Each row is a point. The points of each table are mixes of a few directions, plus a little noise. Count the directions of each table, and those that both share. Where both have some left over, give the other angles between the two spaces (their principal angles), to ten degrees, smallest first.
(in the rows, 128 means zero)

First (7 x 3):
[[166 180 125]
 [ 81  64 131]
 [ 92  78 131]
 [151 161 126]
 [174 191 125]
 [151 160 126]
 [ 82  65 132]]
Second (6 x 3):
[[118 133 127]
 [239  74 137]
 [ 62 160 123]
 [120 132 127]
 [ 74 154 123]
 [155 115 130]]
Directions: first 1, second 1, shared 0; angles 80

First (9 x 8):
[[166  64  73 167  63 167 143 123]
 [ 95 184 176  95 187  94 115 133]
 [ 86 196 187  88 197  87 112 133]
 [110 156 153 110 157 110 121 131]
 [136 115 118 135 115 135 130 126]
 [144 101 105 144 100 144 135 126]
 [ 86 198 189  86 199  86 112 133]
 [171  57  67 170  55 171 144 123]
 [158  79  87 157  79 157 140 124]]
Second (7 x 8):
[[122 126 133 133 116 121 102 122]
 [ 78  21 160 166 111  94 171 205]
 [155 142 128 122 114 130 166 154]
 [113 171 113 139 171 191  62 150]
 [144  93 157 104  66  85 136 112]
 [131 164  98 172 142 103 154 115]
 [155 179 107  60 175 172 105  38]]
Directions: first 1, second 5, shared 0; angles 70

First (10 x 12):
[[ 99 129 182 135 195 249 127  90 111  67 136 108]
 [141 127 102 124  98  71 129 146 136 157 124 138]
 [122 129 141 130 143 156 128 119 124 114 129 123]
 [119 128 146 130 150 168 127 115 123 107 131 122]
 [122 128 141 130 144 157 127 119 124 114 129 123]
 [130 127 123 127 121 116 128 131 129 134 127 129]
 [142 128 101 125  96  68 128 146 136 158 124 138]
 [143 127 101 125  95  68 128 147 136 159 124 138]
 [138 129 110 125 106  87 128 140 133 148 125 134]
 [125 129 132 128 134 137 128 124 127 124 129 126]]
Second (10 x 12):
[[141 113 159 139 110 129 149 124 128 151 138 128]
 [160 127 132 125 117 160 106 151 136 161 142 115]
 [103 158  88 132 173 121 100 119 145 111 119  96]
 [130 109 154 130 105 118 157 122 116 127 129 150]
 [159 118 155 137 111 150 129 139 136 171 145 113]
 [ 83 156  73 115 170 104 106 116 126  70 103 130]
 [139 124 136 129 121 136 128 133 129 140 133 126]
 [148 108 157 128  99 135 146 134 120 145 136 144]
 [142 105 146 113  92 131 145 139 106 121 128 169]
 [ 77 160  82 132 182  96 114 102 138  83 107 108]]
Directions: first 1, second 3, shared 0; angles 80

First (10 x 20):
[[118 128 109 144 110 120 118 144 139 158 125 120 115 121 119 124 139 124
  119 107]
 [134 140 146 104 116 112  76  87  93 125 113 144 168 149 111 126 143  87
  132 143]
 [120  83 151 123 115 167 156 129 175  94 127 117 123 112 132 157  95 125
   72 144]
 [151 159 134 101 162 117 115 105  74  97  87 181 154 148 126 101 142 114
  134 125]
 [114 127 122 145 102 112 109 130 138 173 173  83 121 127 126 140 136 134
  167 135]
 [113 120 113 144 102 124 114 143 145 157 122 118 116 119 117 127 138 116
  110 108]
 [165 146 133 124 229 152 249 159 123  60 168 137  96 124 190 122  88 240
  192 152]
 [114 100 120 144 109 147 146 151 170 133 126 112 106 109 127 139 115 131
   88 115]
 [125 137 126 123 110 112  87 112 109 147 115 135 145 138 110 121 147  96
  128 124]
 [128 137 126 126 124 117 110 121 115 138 125 132 136 134 123 123 139 118
  137 126]]
Second (11 x 20):
[[110 104 143 129  85 130  98 111 152 148 154  89 139 127 116 157 123 103
  122 148]
 [117 124 140 133 100 114  98 110 133 160 178  82 139 135 124 150 131 122
  167 156]
 [153 139 145 101 175 142 156 117 101  68  99 174 142 137 141 116 116 138
  119 137]
 [103 108 125 146  76 120  95 128 157 176 159  82 124 121 113 149 134 108
  128 131]
 [128 116 146 120 121 134 126 113 133 117 140 118 140 132 128 143 118 122
  128 148]
 [160 169 116 108 194 125 153 134  74  80  65 208 133 138 138  81 139 141
  123 101]
 [150 161 103 128 181 124 166 156  98 105  85 183 110 126 143  87 138 158
  129  91]
 [125 115 129 136 131 140 157 143 151 123 145 112 110 117 139 138 114 151
  127 134]
 [ 96 107 110 153  59 118  77 137 162 189 127  96 121 116  98 138 146  84
   93 104]
 [106 104 123 144  90 135 118 139 164 153 134 101 116 115 117 143 125 114
   99 120]
 [160 165 132 109 194 123 164 125  83  88 122 165 133 143 152 105 127 168
  174 136]]
Directions: first 4, second 4, shared 4
